Each row is a point. The ring and each string are closed loops that go straight from each point to the next, and from the last back to the first. Before rounding, they use only three directions, however many columns there are. How many times does the string pass through the ring? Passing back the other way cancels.

Ring, 8 rows:
[-63 -31 133 224]
[-210 -53 104 307]
[-337 -184 -29 320]
[-278 -284 -175 200]
[-139 -342 -234 75]
[29 -372 -178 -5]
[159 -290 12 13]
[108 -130 113 100]
String, 13 rows:
[222 -14 197 69]
[160 -60 -39 -21]
[54 -130 -104 15]
[214 -295 -95 -84]
[201 -462 -72 -59]
[151 -525 -13 9]
[263 -385 -118 -129]
[129 -148 -132 -51]
[38 -171 -34 65]
[197 -28 48 2]
[140 -25 199 125]
[17 -179 278 256]
[42 -160 267 232]
Times through: 0
String (20 x 4):
[75 -141 268 210]
[-28 -240 181 233]
[21 -130 279 252]
[15 69 202 209]
[-58 124 101 201]
[-100 74 -40 150]
[-259 79 98 334]
[-345 -115 174 438]
[-319 -268 176 425]
[-195 -173 -2 240]
[-189 -158 -24 224]
[-137 -207 -6 200]
[-214 19 -107 190]
[-329 46 53 357]
[-291 -19 197 413]
[-203 -140 276 401]
[-99 -205 84 225]
[-35 -66 10 137]
[70 85 31 76]
[123 12 194 133]
Times through: 2

Ring:
[6 156 -4 -277 -48 23 -76 -60 165]
[72 153 -116 -106 -11 102 -2 -154 199]
[81 115 -149 64 11 138 29 -180 248]
[-38 85 -57 163 12 60 -36 -44 357]
[-189 23 141 118 -25 -63 -152 143 397]
[-210 -73 270 28 -65 -81 -194 173 300]
[-132 -215 378 -135 -122 -25 -191 89 67]
[-63 -228 378 -281 -145 11 -173 17 -60]
[-49 -137 319 -368 -138 -1 -167 8 -47]
[-45 61 157 -389 -95 -24 -142 10 80]
String, 25 rows:
[202 -76 -40 -96 -52 236 55 -319 -49]
[-44 101 41 -145 -41 8 -93 -10 225]
[-109 300 -45 -218 -13 -80 -123 80 376]
[7 332 -150 -282 -7 2 -53 -56 287]
[-47 364 -94 -389 -24 -62 -104 20 296]
[-198 299 81 -366 -48 -173 -207 200 366]
[-126 145 141 -342 -74 -93 -176 107 218]
[-217 167 275 -563 -117 -202 -272 236 191]
[-8 -196 392 -539 -179 15 -178 -28 -200]
[77 -257 262 -222 -128 138 -73 -160 -150]
[-103 -48 229 -186 -89 -29 -159 61 141]
[-250 -100 429 -273 -130 -155 -278 246 165]
[-202 -324 557 -219 -169 -81 -266 178 -2]
[-62 -369 440 -118 -148 53 -162 -1 -82]
[27 -214 222 -81 -97 112 -76 -109 -17]
[-6 -395 412 -114 -149 102 -127 -71 -138]
[-91 -395 521 -216 -175 18 -202 42 -128]
[-193 -172 451 -303 -147 -104 -255 178 59]
[-55 -96 232 -194 -97 15 -135 3 69]
[60 -200 230 -224 -117 116 -78 -137 -99]
[89 -193 256 -393 -143 114 -88 -158 -194]
[64 -110 119 -131 -78 123 -46 -149 7]
[-186 205 126 -297 -57 -142 -200 177 324]
[-177 422 -13 -446 -32 -182 -191 183 400]
[127 180 -132 -265 -29 120 9 -207 104]
Times through: 2
